Each point is reached from the start by the listed moves, each made once or not at all, plus a little noise. Is the number of moves made odd or even? Then give how often each move was made.
In the rows, 128 means zero.

Moves:
(1): [188 129 105  83 119]
(2): [116 160  90 142 118]
(3): [167 165 170 137 107]
Start: [150 127 136 118 143]
Points:
[249 166 156  80 111] -> even (1, 0, 1)
[153 127 135 119 140] -> even (0, 0, 0)
[177 201 141 141 113] -> even (0, 1, 1)
[197 160  76  91 126] -> even (1, 1, 0)

Moves:
(1): [144 130 163  91 140 125 136 157 138]
(2): [148 175 145 133 100 137 124 149 139]
(3): [116 147 179 113 115  89 144 114 112]
(4): [137 108 125 157 114 127 130 147 112]
(5): [131 116 153 145 173 153 127 116 146]
(6): [120 115 132 130 102 181 142 129 102]
(7): [136 162 120 129 154 143 218 119  90]
(8): [116 146 123 135 145 127 118 145 119]
(9): [107 118 129 134 116 137 155 139 155]
Start: [134 115 153 148 181 112 124 106 143]
Points:
[115  93 172 207 218 145 143 141 163] -> even (0, 0, 0, 1, 1, 0, 0, 1, 1)
[134 101 172 200 229 135 115 131 139] -> odd (0, 0, 0, 1, 1, 0, 0, 1, 0)
[176 199 245 131 163  93 238 151  94] -> odd (1, 1, 1, 1, 0, 0, 1, 0, 0)
[144 136 218 178 224 111 231  91  93] -> even (0, 0, 1, 1, 1, 0, 1, 0, 0)
[130 107 189 117 181 119 159 146 181] -> even (1, 0, 0, 0, 0, 0, 0, 0, 1)
[105 158 188 174 184  95 249 132  93] -> odd (0, 0, 1, 1, 0, 0, 1, 1, 1)

Moves:
(1): [151 157 131 104 133 118 115 131 122 124 115 118 123 110 132 115 117 139]
(2): [107 130 131 127 134 132 130 140 125 127 135 134 128 129 135 141 123 136]
(3): [117 122 151 133 131 121 133 138 123 129 124 140 121 144 132 127 130 104]
(4): [115 126 119 150 148 139 132 123 135 113 122 104 133 125 150 110 112 133]
(5): [164 133 112 119 152 146 147 139 136 137 124 137 115 110  91 102 130 125]
(6): [134 123 143 124 124 153 134 128 113 113 126 120  99 132 128 127 139 109]
(7): [140 128 137 145 123 117 164 116 125 114 129 129 115 133 131 129 126 150]
(8): [131  94 130 117 105 111 139 170 115 128 135 152 135 113 133 142 109 121]
(9): [141 159 125 132 120 132 112 109 161 119 134 121 133 138 134 140 118 128]
(10): [130 133 119 125 129 131 120 125 125 151 134 123 117 141 119 129 113 124]
(11): [131 132 138 133 118 119 119 131 125 128 154 133 144 126 126 124 128 135]
(12): [123 119 146 133 118 150 122 124 123 146 122 149 137 128 137 120 133 122]
(13): [116 103 153 129 140 133 144 138 129 134 110 105 146 118 144 155 127 122]
(14): [136 140 113 109 137 131 124 109 121 133 131 133 142 149 128 137 118 111]
(15): [137 121 117 112 142 105 134 126 139 131 143 127 118 126 160 132 129 135]
(16): [133 130 124 150 134 121 115 133 110 134 128 135 124 129 144 175 128 118]
(17): [132 146 111 148 111 149 153 147 117 146 126 120 114 154 137 146 151 124]
(18): [143 108 125 111 154 132 109 146 133 120 109 120 131 137 125 120 120 151]
Start: [135 107 118 116 152 133 129 141 130 107 103 135 128 137 145 135 114 105]
Points:
[201  82 120  96 193 166 161 185 117 111  89 136 104 158 152 224  55  90] -> odd (0, 1, 0, 0, 1, 1, 1, 1, 1, 1, 0, 0, 1, 1, 0, 1, 0, 1)
[148 107 143 102 226 120 156 182 141 106 109 108 132 104 191 116  86 108] -> even (1, 1, 1, 1, 1, 0, 0, 0, 0, 0, 1, 0, 1, 0, 1, 0, 0, 0)
[165 141 120 116 235 128 130 161 156 126  93  98 107 126 209 180  60  88] -> even (1, 1, 1, 1, 1, 0, 0, 0, 1, 1, 0, 0, 1, 0, 1, 1, 0, 0)
[212 120 114 145 186 155 166 164 147 130  87 159  83 185 184 173 125 109] -> odd (0, 0, 1, 0, 1, 0, 1, 0, 1, 0, 0, 1, 0, 0, 1, 1, 1, 1)
[184 114 108 104 186 111 114 201 121 132 104 101 144 183 249 224  51  84] -> odd (1, 0, 1, 1, 0, 0, 0, 1, 1, 1, 1, 0, 1, 1, 1, 1, 1, 1)
[215  78 151  73 171 189 197 216  77 146  51 143  85 170 144 151  90  69] -> even (1, 0, 1, 0, 1, 1, 1, 1, 0, 1, 0, 1, 1, 1, 0, 0, 1, 1)

Moves:
(1): [126 106 120 129 124 130 108 107  92 135 140 127 122 122 117 134 123 123
 158 121 134 139 114 131 132 133]
(2): [107 140 120 120 124 143 134 137 111 139 131 148 125 147 134 123 121 137
 111 125 113 147 120 122  96 117]
(3): [144 124 139 134 140 125 131  98 130 119 161 129 135 114 122 136 125 123
 125 109 104 133 124 136 124 128]
(4): [129 112 127 149 118 117 141 127 114 134 112 134 143 133 120 115 116 126
 128 128 124 129 146 144 127 118]
(5): [123 137 117 143 135 139 101  97 109 143 104 108 125 111 105 140 122 128
 115 144 142 119 137 134 138 106]
(6): [121 129 116 149 108 146 142 126 111 106 146 117 129 142 111 119 150 146
 120 134 118 119 126 122 134 139]
(7): [126 125 148 100 145 127 143 137 139 130 126 133 115 133 116 130 132 131
 132 140 135 135 131 138 120 132]
(8): [130 120 123 123 155 126 131 156 120 135 151 123 140 140 128 133 118 138
 137 125 124 125 137 140 136 124]
(9): [133 130 132 146 125 139 125 117 156 150 135 142 120 123 119  98 110 134
 137 143 147 120 131 123 131 144]
(10): [ 98 121 129 124 111 134 136 105 121 133 124 127 151 119 129 143 119 118
 134 108 142 123 124 125 143 124]
(11): [135 119 112 119 134 113 128 129 129 117 134 148 126 140 113 132 135 120
 116 127 122 102 139 121 128  99]
(12): [116 117 100 145 142 132 148 136 130 122 107 137 144 130 137 131 147 153
 123 121 145 157 124 130 135 119]
(13): [160 147 138 127 111 139 132 126 140 131 123 115 152 155 117 123 132 141
 119 130 130 138 142 125 150 132]
(14): [122 130 138 109 145 135 138 125 136 125 111 125 108 141 158 121 139 124
 145 131 143 115 122 145 119 123]
(15): [132 140 115 118 134 112 164 130 123 142 121 119 139 122 136 117 133 117
 128 132 134 132 130 117 133 119]
(16): [119 121 129 122 139 123 128 120 139 121 125 124 115 131 126 130 122 141
 137 131 119 130 133 105 135 131]
(17): [122 133 138 145 103 108 142 129 145 130 147 105 109 138 114 119 117 123
 123 121 132 129 116 117 120 119]
(18): [127 127 135 139 129 105 134 131 127 132 142 141 132 132 130 133 133 145
 138 147 124 124 126 134 138 122]
(19): [120 124 135 132 127 144 128 129 133 108 128 129 134 114 135 115 132 123
 146 129 125 128 125 125 118 101]
(20): [127 121 136 147 134 129 128 132 133 120 145 130 129 137 135 137 138 113
 128 135 130 131 134 114 129 130]
(21): [127 144 139 132 153 126 119 129 113 102 128 124 130 134 127 151 115 121
 148 108 138 110 155 129 123 133]
(22): [135 131 122 105 115 101 116 132 144 118 150 124 129 152 122 108 101 118
 129 151 155 139 141 141  94 156]
(23): [109 149 117 123 126 114 131 141 128 129 154 133 114 136 131 115 154 126
 133 123 117 143 158 127 138 126]
(24): [124 153 110 135 123 143 132 117 147 126 119 133 122 120 123 140 116 103
 131 144 111 136 111 146 126 132]
Start: [154 152 128 125 144 154 147 141 125 126 126 115 126 114 124 139 138 138
 111 140 143 149 129 109 133 110]
Points:
[103 180 106 182 142 142 192  43 142 155 144 128 151  61  92 112 112 110
 153 169 126 159 165 119 176  51] -> odd (0, 0, 1, 1, 1, 0, 0, 0, 1, 1, 0, 0, 0, 0, 1, 1, 0, 1, 1, 0, 0, 0, 1, 1)
[ 54 200  79 128 143 152 249 113 121 169  75 111 116 137 121 125 148 116
 103 150 174 206 137 145 119  39] -> odd (0, 1, 0, 1, 1, 0, 1, 0, 0, 1, 0, 1, 0, 1, 1, 0, 1, 0, 0, 0, 0, 0, 1, 1)
[109 161  89 117 136 179 163  19 100  93 151  70 131  94  98 134 113  91
 170 167 162 152 106 127 121  93] -> odd (1, 0, 1, 0, 1, 1, 0, 0, 0, 1, 0, 0, 0, 1, 1, 1, 0, 0, 1, 0, 0, 1, 0, 1)
[191 156 112  68 174 103 182 133  97 139 210 133 157 196 122 120 118 145
 137 156 144 162 145 138 102  83] -> even (1, 1, 1, 0, 0, 0, 0, 1, 0, 0, 1, 0, 1, 1, 1, 0, 0, 1, 0, 0, 0, 1, 0, 0)
